Each row is a point. Any point is a mix of the corners, with weights that add up to 1. It lies inside the corners' shape when no weight is negative. Is each point inside? If not, which corners have a negative weight?

Corners:
(1): [ 85 -34  62]
(2): [-29 -88  10]
(3): [-52  53 -21]
(4): [ 43  32 -32]
Points:
[ 25 -24  27] -> inside
[  1  46 -18] -> outside (2)
[12 34  6] -> outside (2)
[ 60 -38  25] -> outside (3)
[ 51 -62  34] -> outside (3)
[-31   5  -6] -> inside
[-15 -68  12] -> inside

Corners:
(1): [ 35  -3 -45 -50 -11 -30  56 -24  11]
(2): [  8  17 -72  52 -20 -12  11   8  23]
(3): [ -1  -8   0 -95  77 -69 -89 -16  42]
(4): [ 34 -45 -33  31 -28   2 -39  26 -33]
(5): [ 23  34  32  -4 -34 -27  50 -37 -61]
(6): [-45  17 -59  22 -34   4  48 -20 -74]
(7): [ 35  37 -10  -5 -18 -20  42  57 -41]
(8): [ -9 -43  -4 -18  76 -45 -37  18  18]
(9): [-61 -28 -32  -1 -59 -29  -7 -13   4]
(10): [ 43   3  35 -88  76  35 -28 -28  35]
Points:
[  1 -51 -38  11  27 -76 -49  16  41] -> outside (6, 7, 10)
[ 11 -12  -9 -18   4   3  10  -2 -25] -> outside (2, 3)
[-10  -7  -1 -26  20 -19 -18  -2 -13] -> outside (1, 2)
[ 29  18 -12 -43  24 -16 -10  -4  -8] -> outside (8, 9)

Corners:
(1): [ -3  18   2  -1  18 -47 -43  24   5  21 -14 -13  23 -44 -37 -49 -42 -12]
(2): [ 23  40 -47 -53  38 -63  29   7  19  21 -10 -10 -48  52 -35  30 -94 -17]
(3): [-10  26 -27  -8  16  53  -1 -37  42 -46  37 -11  28  13   5  51  63  14]
(4): [-10  26  63  -4  64   8 -44  39 -82  46 -20   1  15   2  13 -27 -44  24]
(5): [ -5  -2 -10 -22  -6 -41 -28  12 -47  40  50  69 -46 -59 -13  19 -26  10]
(6): [-25   6  40 -65   6   1   0  36 -45  41 -51  86  24 -52   7  14   5  38]
(7): [ 33 -11  -7  -1 -39 -75 -37 -58 -39  39   5  36   5 -10 -19 -22 -41  16]
(8): [ 50 -36  13  37 -15  -9  30  11   2  16 -42 -65 -11  54 -36  18   6  -8]
(9): [ 26  37 -20 -57 -31 -43 -69 -60  22 -27  47  55  18   4   5  35 -53 -63]
(10): [ 46  24   4  42 -21  34 -40 -54  -5 -50  -7 -81 -54   5  44  52  82 -35]
(11): [-27  40  25 -13   1 -38  -3   6 -31  -6  55  84  29 -45  54  14  48  25]
(12): [-63 -60   1  28 -36  26 -19  26 -17 -18 -40  30  11  70 -26 -49 -36  37]
(13): [ 45   3   0   1   8 -44   8  -4 -58  28 -34  69   0   8  -8  -1  64 -48]
(14): [-12   9  54 -57  14  13  39  -1  49 -38  17 -34 -16   7  -8  26  82 -14]
(15): [-12  32  55 -10 -35   2  21  26  37   8 -20 -29 -37  18 -95  14  -8  25]
(16): [-30 -22  34  36 -26  29  -7 -16 -37 -44  -1 -66  10 -42 -15 -52 -33  16]
(17): [ 21  13 -45 -11 -21 -11  17 -19  -1  40  29  46  37   9  45 -32  -9 -27]
(18): [-18 -42  47  37  39 -55  14 -30  27  51 -29  38  34  27 -25  34  30 -63]
(19): [ 38  32  -4  -2  55  31  33  24   8 -32  -4  14  25 -27  27 -60 -32  28]
Points:
[ 20  30  -7 -19   6  -7 -21 -13  -9  -9  22  -6   0 -24  23   1  -9   0] -> outside (12, 13, 15, 18)
[ -4  -1  13  -7 -11  -7  -7 -14  -6  -1  -5  15   5  22  -2  13   7  -7] -> outside (1, 5, 19)
[  0   4  11 -16   4 -20  -2   9 -11  15  -2  24   6  -6 -15  -5 -20   4] -> outside (10)
[  2  11   1 -17  -3 -13   1   2  -4  16  -4  21   7   0  -5  -5 -10  -2] -> inside
